Every row gives one point. Each copy is the shape, with its points in the same order, stretched, turned, moved and blurred by noise. Is it also mirrored, or only turned?

Shape:
4 -19 -30

18 25 -42

-59 -17 63

38 0 -7

3 13 -18

-10 -90 39

-16 29 67

23 12 -10
Copy 1, 8 rows:
-38 -29 -26

-62 11 -15

52 -11 -82

-25 -3 10

-34 2 -31

45 -82 -33

40 37 -39

-30 5 -8
Copy 1 is: mirrored
Copy 2, 8 rows:
13 -15 -20

49 21 -17

-91 15 30

27 -8 21

12 18 -2

-54 -78 33

-43 41 63

27 6 13
Copy 2 is: only turned
Copy 3, 8 rows:
-22 -37 -22

-6 -1 -20

-78 -13 76

16 -33 5

-13 -4 -1

-50 -95 49

-32 16 75

-2 -6 2
Copy 3 is: only turned

Shape, 10 rows:
3 -14 -8 -17

-4 38 25 -1

-12 -31 -11 -5

-18 10 -3 3

11 -34 -18 10

-1 84 -8 14

-17 -7 7 -18

1 -25 -7 17

-19 -38 12 21

33 -16 27 -3
Copy 1 (10 x 4):
-12 -18 -24 -11

-12 20 23 34

-20 -26 -10 -30

-14 10 4 -4

6 -31 -17 -30

19 71 12 25

-28 -10 -5 1

2 -31 3 -30

-22 -38 24 -29

9 -45 -2 29
Copy 1 is: mirrored
Copy 2 (10 x 4):
-2 -7 -17 -11

-15 41 15 -19

-14 -16 -28 12

-22 27 -17 -1

13 -16 -27 18

-3 95 -8 -30

-23 -2 -7 -9

4 1 -15 24

-15 -10 0 43

21 -9 18 1
Copy 2 is: only turned

Shape (7 x 4):
60 -41 -43 -9

-30 39 57 11

-1 64 -15 -53

-14 -48 -23 -29

20 -18 58 22

54 -21 3 21

-38 14 -58 14
Copy 1, 7 rows:
60 -6 -29 -20

-60 21 63 27

-18 95 8 -19

-17 -15 -29 -44

-2 -35 62 11

42 -15 18 12

-35 36 -59 28
Copy 1 is: only turned
Copy 2 (7 x 4):
64 -36 -49 -36

-43 32 27 -20

47 55 25 12

27 -46 -16 17

-27 -17 2 -61

21 -16 -34 -63

3 20 -51 37
Copy 2 is: mirrored

Shape (11 x 6):
-33 37 22 29 -43 -89

14 -17 -6 -6 -79 -49

21 -26 14 73 -53 13

38 -25 58 -17 -22 46

-21 -15 -42 60 -53 43

15 51 -38 11 33 -28

-2 16 -25 16 -50 -43

28 -48 -48 -31 53 39

-37 -1 72 -22 -13 -5

3 37 62 -53 48 -33

65 -53 -25 32 13 5
Copy 1, 11 rows:
-32 33 93 -17 -7 -53

19 8 38 17 -49 -55

-24 11 5 68 -16 -9

55 -23 6 30 -3 67

-53 22 -27 25 -48 -2

2 52 -2 -53 46 -33

-8 36 28 -7 -27 -55

36 -49 -65 -46 32 9

6 -30 71 -22 -8 55

51 -11 69 -67 58 38

25 -23 -43 28 33 -33
Copy 1 is: only turned
Copy 2:
-42 47 45 -16 -78 -68

-51 33 14 -58 -63 -25

-27 13 54 -4 -25 42

46 -4 18 -54 -45 31

-43 13 -23 4 -35 48

-11 57 -10 2 7 -46

-44 38 7 -17 -51 -32

17 -29 -61 -39 34 6

29 -13 2 -25 -87 -35

63 10 12 -33 -29 -86

-14 -13 6 -47 36 12
Copy 2 is: mirrored

Shape, 10 rows:
-26 70 -33 -35 28 26

59 68 25 46 -13 33

-18 35 35 40 0 29

4 -23 -11 17 -19 -51

33 28 25 0 -38 -22

-10 -37 16 -13 -23 24

18 1 1 -55 -21 -18

29 57 -60 -41 -27 7

7 4 0 45 42 42

65 -35 12 -39 16 -15
Copy 1, 10 rows:
39 72 23 16 29 -18

51 29 -53 -83 2 30

-6 29 -15 -38 -18 47

-48 -15 -38 -14 11 -39

5 12 -27 -64 -17 -37

-4 -30 2 12 -37 -6

14 -3 13 -15 -10 -68

65 51 -32 6 19 -67

14 -9 -19 -7 36 58

25 -59 19 -32 27 -51
Copy 1 is: mirrored
Copy 2 (10 x 6):
-35 62 -5 -39 50 63

65 19 25 17 8 85

-13 0 47 18 9 64

0 3 -12 46 -8 -35

47 32 20 12 -10 3

-15 -29 8 -23 -20 4

21 32 -6 -34 5 -25

24 76 -49 -30 -1 35

-11 -35 7 15 35 74

52 -21 -17 -27 29 -27
Copy 2 is: only turned
Copy 3, 10 rows:
-40 51 -38 -14 16 37

43 40 -1 95 5 19

-23 1 6 75 4 35

-5 -24 13 3 -19 -47

23 14 18 33 -52 -6

-7 -24 45 -15 2 32

16 4 2 -47 -49 -2

15 82 -11 -30 -17 5

-10 -14 -6 38 49 27

63 -32 -3 -36 -26 -3
Copy 3 is: mirrored

Shape (13 x 8):
4 -6 -21 -95 11 -8 10 14

7 8 7 25 30 -4 -40 10

0 -26 11 -29 -8 -2 22 -21

-5 15 18 -15 -5 -2 4 -3

6 -35 23 25 -4 1 18 18

7 -12 10 22 6 -12 -25 -12

2 8 21 26 5 32 -51 -10

7 9 -8 9 5 0 4 -11

-57 -23 19 23 26 -6 -31 -5

6 7 -13 21 23 17 12 -2

-6 13 -30 13 -1 -2 6 18

-31 4 14 -13 -6 -9 7 -17

-17 15 17 4 13 -4 25 -11
Copy 1 (13 x 8):
4 20 -4 -88 27 7 33 -24

-3 -30 8 6 24 14 -28 24

17 -13 33 -29 -13 -8 33 -22

-3 10 22 -11 -7 -13 4 -5

35 -22 29 4 -33 15 22 28

17 -39 19 1 -4 5 -15 7

-21 -28 26 12 -7 29 -40 -9

9 -1 3 14 -1 -6 -5 -2

-39 -63 18 -3 -6 -4 15 29

2 -1 -3 31 6 11 9 4

6 7 -28 5 -10 4 -2 12

-13 -12 19 -12 -18 -26 15 -11

-9 6 21 8 -4 -25 21 11
Copy 1 is: only turned
Copy 2:
28 -17 -19 -78 8 -26 17 -6

21 5 17 39 38 -43 -14 11

10 -24 -10 -12 -6 12 1 -21

-3 5 15 -12 12 -4 -2 5

20 -27 0 39 0 10 -6 24

9 -7 10 36 13 -27 -20 -7

17 8 55 38 21 -28 3 -5

2 12 -9 16 8 -16 7 -8

-28 -56 30 32 52 -30 -4 2

12 13 -13 29 25 -9 19 4

-5 12 -11 10 7 -32 27 17

-28 -17 11 -11 14 -4 6 -6

-16 5 -2 9 29 11 3 6
Copy 2 is: mirrored

Shape (11 x 8):
58 -11 -6 14 -12 1 -17 -22

9 -1 52 6 -13 4 -7 -23

4 6 -10 23 -12 -29 -10 -27

5 -16 3 -6 46 7 0 -18

3 26 0 -3 -10 -8 0 -13

16 13 1 -9 -10 4 -5 -13

0 34 -6 14 -1 8 -2 -25

-3 -1 -2 -5 14 9 -32 -34

15 -22 -2 1 -20 8 0 -18

6 -17 35 -6 -7 1 -20 95

29 -13 -13 33 -14 13 -10 -17
Copy 1:
35 33 16 -10 10 -43 -22 -10

2 -14 40 -9 13 -4 -9 -18

13 -9 -3 21 15 -44 -19 -33

12 13 -3 -1 39 27 7 3

-5 -8 -4 -2 -15 -15 -3 -32

2 3 5 -13 -7 -15 -3 -21

-17 6 1 10 -12 -3 -22 -36

-7 2 -5 -8 25 0 -35 -15

1 9 13 -2 26 -33 2 -10

20 -29 38 -3 -25 -20 18 79

9 34 20 12 18 -42 -24 -6
Copy 1 is: mirrored
Copy 2, 11 rows:
22 -36 40 59 15 -15 10 15

6 16 34 35 -5 -16 32 -29

27 -16 9 24 10 -4 -23 -30

-37 -19 16 18 34 -3 9 -8

24 -13 -4 14 2 -17 6 -16

16 -20 8 23 -2 -21 14 -2

16 -8 -20 31 9 -24 2 -22

-16 -17 16 24 8 -33 -14 -18

4 -27 21 34 -16 3 5 1

14 48 33 -17 -11 -7 -1 64

12 -19 13 57 0 -2 -10 10
Copy 2 is: mirrored
